Every row gives one point. A path goes straight from each point to the next, and from the last back to the first. The post is the endless flat space through its rows: a point in 2 columns, a line in 3, a plane in 4, and so on, so that a path can go around it. How many times does the path go around the post? Going back the other way cancels.
In the rows, zero is written as 100.

Post:
88, 110
Path (23 x 2):
140, 129
106, 144
51, 157
62, 113
70, 62
105, 51
139, 115
123, 148
74, 159
54, 126
49, 76
62, 97
66, 133
102, 151
105, 130
65, 166
43, 111
55, 75
97, 75
117, 97
112, 136
83, 127
91, 132
Times around: 2

Post (2 x 3):
139, 79, 100
97, 141, 87
Path, 24 rows:
87, 93, 116
104, 90, 131
51, 141, 88
89, 119, 47
175, 88, 85
140, 160, 113
87, 157, 136
128, 90, 153
127, 189, 96
149, 79, 84
98, 106, 65
112, 78, 99
77, 123, 136
142, 118, 133
91, 131, 134
90, 98, 90
106, 105, 48
133, 121, 74
163, 116, 126
76, 167, 140
97, 158, 97
178, 120, 98
140, 138, 42
108, 66, 75
Times around: 0

Post:
107, 104, 97, 117
118, 170, 100, 114
88, 44, 105, 65
Path (12 x 4):
120, 120, 62, 34
136, 91, 107, 92
150, 159, 146, 87
142, 105, 87, 95
113, 112, 74, 125
60, 92, 81, 76
82, 96, 112, 194
102, 70, 150, 81
62, 65, 146, 74
64, 158, 119, 101
126, 146, 150, 137
147, 58, 115, 67
Times around: 1

Post, 7 rows:
92, 122, 108, 121, 79, 134, 76, 107
18, 59, 90, 61, 103, 101, 121, 112
117, 108, 91, 106, 107, 83, 132, 124
56, 74, 85, 83, 91, 148, 62, 60
88, 51, 108, 150, 46, 95, 105, 84
97, 61, 145, 38, 84, 160, 97, 138
92, 83, 111, 119, 65, 61, 104, 95
Path:
149, 47, 100, 76, 119, 107, 108, 113
76, 110, 71, 108, 139, 74, 80, 124
52, 117, 95, 120, 111, 109, 86, 100
129, 119, 156, 72, 120, 89, 99, 118
72, 106, 149, 66, 61, 77, 126, 107
5, 163, 55, 90, 82, 124, 108, 98
100, 67, 112, 87, 61, 138, 93, 109
129, 58, 107, 75, 108, 137, 78, 136
118, 59, 86, 126, 137, 90, 136, 99
71, 119, 121, 96, 91, 162, 102, 136
103, 115, 124, 90, 81, 77, 158, 170
91, 86, 103, 86, 61, 116, 74, 74
105, 83, 74, 97, 94, 127, 106, 99
91, 8, 110, 147, 48, 108, 59, 83
94, 115, 140, 87, 114, 80, 88, 122
125, 99, 134, 113, 54, 88, 93, 89
72, 103, 61, 99, 100, 116, 119, 92
98, 77, 122, 52, 35, 129, 71, 116
Times around: 3

Post (8 x 9):
84, 140, 88, 150, 106, 108, 88, 93, 80
57, 147, 109, 99, 82, 113, 62, 115, 116
112, 115, 125, 101, 42, 19, 106, 91, 22
87, 137, 127, 149, 104, 104, 155, 52, 120
115, 62, 118, 103, 39, 73, 127, 98, 90
64, 117, 56, 152, 141, 95, 141, 104, 186
86, 117, 54, 76, 111, 69, 114, 111, 67
67, 113, 160, 95, 69, 80, 80, 146, 56
Path (27 x 9):
143, 77, 125, 134, 105, 69, 140, 131, 38
98, 92, 66, 113, 93, 88, 126, 143, 116
65, 160, 99, 190, 83, 125, 119, 91, 51
51, 96, 122, 178, 70, 122, 124, 83, 155
83, 100, 113, 152, 78, 57, 155, 129, 144
96, 120, 123, 104, 75, 102, 130, 109, 110
104, 131, 82, 89, 107, 57, 103, 109, 62
50, 161, 92, 74, 127, 51, 74, 77, 104
63, 90, 93, 114, 131, 87, 144, 29, 96
67, 100, 137, 97, 89, 65, 172, 101, 105
63, 158, 125, 125, 76, 114, 105, 154, 75
139, 176, 43, 88, 90, 88, 152, 71, 122
131, 146, 121, 111, 39, 52, 175, 69, 52
51, 188, 91, 142, 111, 76, 113, 117, 85
125, 80, 74, 75, 77, 74, 160, 116, 97
114, 118, 97, 128, 139, 79, 110, 85, 113
93, 99, 78, 124, 132, 113, 131, 65, 86
82, 106, 125, 134, 99, 131, 87, 85, 83
71, 126, 114, 91, 152, 81, 117, 155, 80
91, 148, 179, 112, 74, 89, 124, 152, 133
75, 125, 188, 68, 40, 80, 92, 106, 125
52, 104, 130, 125, 110, 59, 72, 103, 123
73, 80, 111, 162, 77, 71, 130, 57, 101
61, 124, 130, 124, 57, 89, 134, 92, 111
101, 143, 116, 109, 5, 110, 84, 125, 90
119, 129, 76, 147, 95, 156, 113, 115, 120
110, 79, 99, 143, 81, 111, 85, 119, 94
Times around: 2

Post:
57, 75, 146, 119, 165, 73, 82, 111, 68, 115, 82
132, 36, 147, 149, 105, 132, 70, 120, 104, 166, 115
95, 77, 87, 103, 96, 120, 67, 76, 126, 76, 140
43, 120, 67, 79, 117, 105, 101, 149, 120, 93, 102
115, 94, 106, 71, 132, 122, 122, 141, 86, 65, 95
118, 98, 113, 97, 98, 85, 121, 133, 75, 68, 63
104, 63, 54, 81, 96, 113, 78, 71, 101, 96, 82
113, 93, 104, 127, 129, 98, 126, 62, 93, 114, 5
92, 80, 87, 78, 90, 99, 120, 48, 100, 111, 76
116, 71, 69, 85, 139, 84, 104, 111, 76, 60, 158
Path (15 x 11):
112, 94, 73, 83, 115, 95, 110, 125, 145, 103, 83
130, 90, 78, 80, 122, 88, 155, 107, 125, 107, 83
32, 122, 121, 97, 146, 82, 103, 81, 127, 140, 113
59, 101, 85, 47, 114, 105, 107, 98, 91, 86, 134
152, 101, 108, 133, 110, 112, 123, 89, 97, 93, 76
169, 98, 134, 119, 112, 129, 96, 124, 131, 116, 94
103, 49, 100, 109, 114, 83, 68, 123, 114, 151, 73
106, 52, 79, 147, 110, 47, 87, 117, 71, 69, 86
88, 69, 52, 142, 128, 89, 74, 117, 57, 67, 109
82, 76, 57, 108, 119, 78, 70, 111, 61, 106, 129
104, 119, 112, 75, 94, 136, 106, 65, 117, 81, 65
120, 92, 92, 82, 151, 88, 107, 103, 89, 137, 75
98, 61, 46, 108, 131, 105, 62, 61, 94, 125, 100
100, 104, 83, 119, 123, 145, 88, 88, 101, 128, 62
84, 80, 147, 84, 142, 87, 68, 104, 85, 100, 129
Times around: 1

Post, 13 rows:
108, 83, 123, 100, 103, 118, 71, 90, 79, 120, 90, 97, 77, 127
101, 94, 105, 78, 92, 101, 94, 115, 77, 121, 111, 112, 86, 94
113, 88, 103, 62, 102, 94, 73, 144, 93, 98, 113, 94, 114, 133
116, 75, 115, 68, 101, 110, 63, 127, 102, 95, 97, 116, 111, 91
96, 90, 99, 126, 104, 97, 133, 85, 97, 103, 122, 112, 88, 115
99, 104, 67, 158, 108, 99, 134, 88, 59, 108, 109, 105, 75, 114
89, 118, 102, 150, 106, 106, 134, 107, 93, 104, 126, 116, 64, 105
92, 119, 80, 124, 100, 113, 121, 69, 92, 92, 115, 121, 69, 100
93, 120, 134, 115, 103, 82, 101, 75, 112, 95, 104, 74, 71, 86
88, 125, 101, 133, 114, 114, 135, 89, 76, 102, 120, 105, 100, 106
76, 99, 121, 106, 71, 112, 78, 99, 112, 112, 90, 84, 87, 106
101, 102, 90, 138, 93, 89, 108, 102, 68, 103, 139, 125, 100, 126
94, 104, 128, 81, 102, 79, 87, 123, 108, 108, 77, 103, 100, 125
Path (31 x 14):
105, 81, 90, 144, 105, 105, 124, 81, 113, 117, 115, 125, 49, 78
95, 114, 104, 94, 87, 105, 99, 95, 114, 93, 83, 76, 117, 123
104, 116, 77, 132, 104, 113, 120, 83, 72, 78, 107, 121, 89, 133
38, 121, 96, 112, 76, 114, 112, 132, 96, 103, 59, 70, 121, 125
81, 95, 124, 109, 86, 90, 84, 158, 101, 119, 131, 92, 81, 111
83, 107, 110, 121, 94, 146, 74, 87, 66, 78, 110, 115, 121, 105
90, 75, 105, 80, 108, 104, 98, 134, 80, 111, 107, 81, 110, 129
89, 92, 147, 106, 103, 91, 78, 100, 110, 130, 119, 120, 91, 102
86, 116, 111, 98, 91, 132, 98, 112, 88, 134, 111, 108, 88, 74
113, 79, 134, 83, 128, 66, 81, 105, 103, 126, 100, 54, 71, 76
93, 96, 56, 97, 104, 97, 123, 81, 65, 105, 95, 136, 57, 111
94, 75, 112, 108, 102, 86, 67, 84, 93, 98, 85, 102, 102, 82
106, 102, 82, 90, 113, 101, 95, 78, 63, 104, 120, 93, 120, 106
86, 114, 90, 178, 116, 157, 166, 57, 107, 114, 109, 150, 82, 113
108, 95, 67, 126, 54, 103, 73, 74, 42, 131, 114, 128, 51, 112
104, 76, 141, 104, 91, 89, 71, 137, 115, 77, 101, 104, 106, 123
93, 51, 107, 85, 74, 63, 84, 125, 92, 119, 107, 135, 86, 90
88, 99, 127, 63, 95, 97, 70, 127, 88, 126, 105, 127, 114, 117
69, 116, 104, 195, 103, 123, 130, 92, 92, 112, 83, 115, 112, 113
99, 85, 134, 95, 82, 82, 113, 124, 121, 123, 103, 141, 105, 122
90, 109, 97, 105, 104, 89, 109, 141, 117, 120, 80, 90, 97, 107
99, 125, 96, 147, 85, 114, 112, 99, 116, 103, 129, 138, 82, 99
105, 102, 113, 129, 94, 107, 139, 120, 70, 133, 121, 98, 104, 88
96, 97, 116, 107, 94, 122, 91, 98, 95, 123, 109, 114, 90, 94
106, 128, 100, 103, 115, 122, 115, 73, 94, 97, 92, 112, 69, 127
112, 104, 132, 78, 93, 70, 103, 109, 58, 125, 132, 112, 86, 122
90, 85, 92, 133, 91, 97, 94, 113, 77, 119, 72, 71, 26, 130
72, 96, 96, 129, 114, 130, 112, 66, 93, 94, 98, 107, 105, 114
100, 68, 87, 96, 105, 89, 87, 109, 113, 111, 84, 109, 94, 80
91, 108, 140, 132, 104, 107, 91, 123, 101, 136, 87, 141, 46, 102
84, 71, 63, 78, 98, 95, 103, 77, 103, 115, 74, 93, 111, 117
Times around: 3
